Each row is a point. The ring and each string are closed loops that go straight from each point to the next, and from the last back to the first. Before rounding, they use only three directions, however many columns there are. How many times does the string pass through the ring? Passing back the other way cancels.

Ring (10 x 4):
[[ 66   6 -12 -30]
 [ 57  35 -37 -31]
 [ 35  49 -59 -25]
 [  4  50 -67 -11]
 [-29  29 -48  10]
 [-38   6 -29  19]
 [-34 -25  -9  20]
 [ -1 -56   5   6]
 [ 25 -54   7  -7]
 [ 50 -36   5 -19]]
String (18 x 4):
[[ 11  59 -13   2]
 [  3  24 -39  -4]
 [-11   1 -87 -12]
 [-49  17 -69  14]
 [-58  13 -15  34]
 [-29   6  18  28]
 [ -7 -17 -17   5]
 [ -2 -36 -35  -4]
 [ -4 -81 -19  -1]
 [ 20 -87  31   1]
 [ 31 -24  34  -1]
 [ 34  -6  19  -5]
 [ 81  -9  41 -23]
 [ 95   4   1 -41]
 [ 67   4 -56 -43]
 [ 37  -2 -72 -32]
 [ 58  57 -87 -44]
 [ 33  76 -65 -23]]
Times through: 2

Ring (10 x 8):
[[ 41 -10   7  21  12 -22 -15  -5]
 [ 36  17   1   5   7 -24 -18  -4]
 [ 19  38  -2 -10  -3 -23 -16   0]
 [ -4  43   0 -19 -13 -19  -9   5]
 [-35  19   3 -18 -27  -9   5  11]
 [-42  -1   3 -12 -30  -5   9  10]
 [-36 -46   4  10 -26   0  13   7]
 [-23 -61   8  22 -18  -1  12   4]
 [  7 -63  14  36   1  -8   5   1]
 [ 30 -43  13  34  11 -16  -5  -2]]
String (14 x 8):
[[ 10   0  26  15   9 -19   1  11]
 [ 17  24  33  10  17 -24  -1  15]
 [  1  -1   9   5  -5 -15  -2   5]
 [  0  23 -15 -16 -20 -16 -13  -4]
 [-25  48 -26 -40 -39 -13 -12  -2]
 [-52  34   4 -30 -34  -8   9  16]
 [-51   5  33  -4 -16  -7  23  27]
 [-16 -16  11   7 -12  -9   6   8]
 [ -9 -28 -10   5 -21  -7  -3  -4]
 [-18 -77 -17  20 -29   2   3  -9]
 [ -1 -95  14  47  -3  -2  11   0]
 [ 26 -80  14  49   9 -10   0  -4]
 [ 32 -46 -17  23  -6 -13 -17 -16]
 [ 17 -16   2  13  -2 -16  -8  -3]]
Times through: 1
String (8 x 8):
[[-15  23  34   0   1 -17  10  21]
 [ -3  12  11  -1  -6 -16  -2   8]
 [ 12  16 -19 -11 -16 -17 -18  -8]
 [ 30  33 -34 -19 -17 -22 -31 -17]
 [ 25  59 -17 -25  -9 -26 -26  -7]
 [  3  50 -35 -36 -30 -18 -24 -11]
 [-27  59  -3 -35 -26 -16  -4  10]
 [-34  48  31 -18 -10 -16  12  26]]
Times through: 1
